Rows are points. Two turns around zero, p and q, are shown by what they do to some points. Where does a point land after both, in the order given? Backwards means that the second turn is done in reverse. Each puzzle has new turns, and all numbers are rounded.

Turn p:
0.02 0.29 -0.17 -> 0.03 0.34 0.00
-0.32 0.01 -0.12 -> -0.28 0.08 -0.17
-0.19 0.15 -0.14 -> -0.17 0.21 -0.09
0.57 -0.48 0.25 -> 0.54 -0.56 0.11
0.00 -0.46 -0.04 -> 0.05 -0.38 -0.26
-0.06 0.50 0.22 -> -0.15 0.33 0.41
Turn q:
0.31 -0.59 -0.16 -> 0.18 -0.63 -0.20
0.06 -0.06 -0.32 -> -0.07 -0.09 -0.31
-0.28 0.04 0.13 -> -0.21 0.08 0.22
-0.08 -0.08 0.08 -> -0.05 -0.07 0.11
-0.08 0.81 0.00 -> -0.01 0.81 -0.05
0.07 -0.12 0.27 -> 0.15 -0.11 0.24
Where do these land?
p, then q: 0.53 0.37 -0.11 -> 0.58 0.31 -0.01
q, then p backwards: -0.16 0.30 0.03 -> -0.11 0.31 -0.09
q, then p: 0.13 -0.17 -0.36 -> 0.08 0.00 -0.41
q, then p: -0.01 -0.67 0.08 -> 0.00 -0.64 -0.21
q, then p: -0.23 0.08 -0.02 -> -0.23 0.07 0.04
q, then p backwards: -0.26 0.08 0.38 -> 0.01 0.34 0.32

Turn p:
0.40 -0.43 0.54 0.05 -> 0.49 -0.17 0.55 -0.28
0.15 0.43 0.03 0.19 -> 0.15 0.38 -0.07 0.27
-0.34 -0.17 -0.13 0.04 -> -0.33 -0.22 0.02 0.06
-0.24 -0.19 0.06 -0.30 -> -0.26 -0.12 0.04 -0.32
0.03 0.37 -0.50 0.03 -> -0.04 0.13 -0.54 0.29
Turn q:
0.22 -0.17 0.12 0.05 -> 0.13 -0.20 0.17 0.11
0.07 0.35 0.27 0.05 -> -0.02 0.33 0.21 0.22
-0.26 0.18 -0.49 -0.17 -> 0.00 0.22 -0.41 -0.39
0.15 -0.57 -0.25 -0.30 -> 0.16 -0.55 0.02 -0.42
0.39 -0.06 0.22 -0.18 -> 0.22 -0.08 0.42 -0.01
-0.27 0.02 0.01 -0.19 -> -0.26 0.07 -0.02 -0.20
-0.32 0.25 0.14 0.74 -> -0.26 0.20 -0.39 0.69
Where do these land?
p, then q: -0.44 0.28 -0.18 0.12 -> -0.30 0.17 -0.42 0.14
q, then p backwards: -0.05 0.22 0.45 0.19 -> -0.27 0.23 0.13 0.38
q, then p: 0.25 0.23 0.07 -0.02 -> 0.22 0.25 0.07 0.05
q, then p: -0.27 -0.31 -0.17 0.23 -> -0.18 -0.43 -0.16 0.09
q, then p: 0.52 0.09 0.40 -0.42 -> 0.31 0.39 0.52 -0.32
q, then p backwards: -0.29 -0.43 -0.04 -0.15 -> -0.27 -0.36 -0.18 -0.24
q, then p: 0.28 -0.07 -0.52 0.05 -> 0.42 -0.18 -0.37 -0.12

Turn p:
-0.25 -0.22 0.23 0.33 -0.39 -0.29 -> -0.21 -0.26 0.28 0.12 -0.50 -0.23
0.45 0.09 -0.20 -0.25 0.02 0.27 -> 0.41 0.13 -0.15 -0.32 0.20 0.19
-0.13 0.00 0.01 0.47 0.16 -0.06 -> 0.02 0.01 0.18 0.48 -0.08 -0.02
-0.23 -0.21 -0.13 0.10 0.02 0.24 -> -0.05 -0.30 -0.02 0.16 0.03 0.25
-0.26 0.07 -0.24 0.10 -0.13 -0.29 -> -0.14 -0.03 -0.27 0.21 -0.29 -0.13
0.99 0.01 0.28 -0.33 0.15 0.31 -> 0.66 0.30 0.33 -0.64 0.49 -0.02
-0.26 0.50 0.23 -0.06 0.05 0.28 -> -0.36 0.41 0.08 -0.01 0.03 0.38
-0.32 -0.23 -0.18 -0.35 0.11 -0.46 -> -0.33 -0.26 -0.42 0.01 0.10 -0.41
Turn q:
-0.30 0.18 -0.24 0.04 -0.25 -0.10 -> -0.10 0.31 -0.16 -0.09 -0.32 -0.12
0.44 0.24 0.03 0.33 0.56 0.00 -> 0.11 0.14 -0.12 0.29 0.72 0.16
0.32 0.19 0.35 0.37 0.21 -0.12 -> 0.30 0.17 0.18 0.36 0.41 -0.01
-0.19 -0.07 0.25 -0.23 -0.13 0.50 -> -0.18 -0.15 0.37 -0.10 -0.26 0.39
-0.15 -0.27 -0.28 -0.16 -0.45 -0.05 -> 0.07 -0.16 -0.20 -0.26 -0.50 -0.11
-0.26 -0.40 -0.39 0.46 0.10 -0.60 -> -0.02 -0.09 -0.63 0.46 -0.17 -0.56
-0.03 0.27 0.34 -0.35 0.09 0.13 -> -0.18 0.08 0.47 -0.21 0.16 0.07
0.17 -0.15 -0.06 -0.46 -0.13 0.25 -> 0.00 -0.31 0.08 -0.45 -0.05 0.20
Where do these land?
q, then p backwards: 0.06 -0.25 -0.23 0.00 0.09 0.30 -> -0.23 -0.11 -0.27 -0.11 -0.11 0.24
q, then p backwards: 0.13 0.26 -0.42 0.33 0.18 -0.12 -> 0.03 0.36 -0.36 -0.22 0.32 -0.08
p, then q: -0.58 0.19 -0.17 0.09 -0.43 -0.02 -> -0.04 0.14 -0.15 -0.03 -0.72 0.18
p, then q: 0.07 0.30 -0.21 0.19 -0.34 -0.02 -> 0.30 0.24 -0.04 -0.26 -0.21 0.17
q, then p backwards: -0.14 -0.10 -0.36 0.32 0.09 -0.23 -> -0.16 0.14 -0.39 -0.03 0.11 -0.33
q, then p backwards: 0.02 0.07 0.61 -0.45 0.16 0.23 -> -0.02 -0.30 0.67 0.09 0.03 0.34
q, then p: 0.11 -0.01 -0.42 0.08 -0.29 -0.30 -> 0.28 0.09 -0.46 -0.15 -0.15 -0.16
p, then q: 0.05 -0.08 0.36 -0.43 0.22 -0.03 -> -0.46 -0.10 0.17 -0.04 0.24 -0.26
q, then p backwards: 0.28 -0.40 0.84 -0.12 0.32 0.20 -> -0.02 -0.73 0.36 0.43 0.28 0.41
